Every row gives one point. Examples show where two turns around zero, p and q, send a point. Write where each new point lands after one turn and then the other. Backwards means that the second turn is done in reverse. Each puzzle has new turns, and all numbers are rounded.
In the rows, 128 means zero.

Turn p:
[148 130] => [147 135]
[140  89] => [150  94]
[111 109] => [117 105]
[113 184] => [ 98 178]
Turn q:
[ 93 103] => [ 93 103]
[ 93 145] => [ 93 145]
[167 123] => [167 123]
[159 141] => [159 141]
Where do these land?
p, then q backwards: [101 113] => [106 107]
p, then q: [124  89] => [135  89]
q, then p: [158 170] => [145 177]
q, then p: [140 166] => [129 168]
q, then p: [117 102] => [125 100]

Turn p:
[113 117 156] => [107 140 151]
[119 129  60] => [130 112  61]
[113 147 159] => [128 161 150]
[167 120 138] => [148 100 150]
Turn q:
[132  77 151] => [163 100 162]
[ 96 156 129] => [ 86 123 122]
[118 155  88] => [109 133  83]
[166 124 144] => [154 155 145]
Where do these land?
q, then p: [136 117 167] => [131 140 168]
q, then p: [177 184  84] => [183 155  67]
q, then p: [113  86 120] => [113  87 142]
q, then p: [100 120 146] => [ 98 129 144]
q, then p: [111 138 143] => [110 144 133]
q, then p: [131 124 108] => [133 114 114]

Turn p:
[107 107 141 165 112 137] => [114 103 124 164 114 148]
[132 127 101 102 165 115] => [122 143 123 106 169 106]
[120  91 153 119 125 130] => [113  87 144 122 126 129]
[213 108 127 132 121 107] => [199  95 106 113 128  93]
[107 112 134 112 107 105] => [ 98 114 129 121 107 108]
[118 209  62 157 163 133] => [138 228  96 156 161 138]
[113 143 136 108 106 172] => [119 138 137 103 106 173]
[116 128 169 129 125 125] => [123 116 164 138 112 129]
Turn q:
[133  96 138 173 138 139] => [140  88 139 165 136 133]
[ 96 160 110 164 160  99] => [ 91 147 127 167 154  87]
[179 122  98  89 134 153] => [176 145  84 105 132 153]
[159 152 135 106 141 163] => [157 162 129 119 144 162]
[122  91 128  85 116 153] => [124 106 107  92 114 168]
[ 93 103 101 144  93 141] => [101 104 109 149  82 135]
[114 160 136 153  93  85] => [113 144 161 135  99  77]
[126 141 177 109 148  91] => [118 130 168  91 162 108]
Where do these land?
q, then p: [113 146 130 114 143 159] => [124 152 137 130 136 162]
q, then p: [ 96 149  71 131 105 139] => [104 166  85 151  97 137]
q, then p: [166 162 142  75 113  91] => [147 162 155  71 114  89]
p, then q backwards: [139 110 118 113 137 123] => [132 114 129 116 142 109]
q, then p: [129 115 153 151 113  80] => [120  92 148 134 115  84]
p, then q backwards: [117  48 173 119 126  97] => [ 93  62 159 162 123  84]
p, then q: [135 113 109 170 133 139] => [143 118 105 169 135 129]
q, then p backwards: [157 156 159 127 117 156] => [142 169 155 128 141 155]
q, then p: [100 153  96 152 165 168] => [123 163 114 180 149 165]
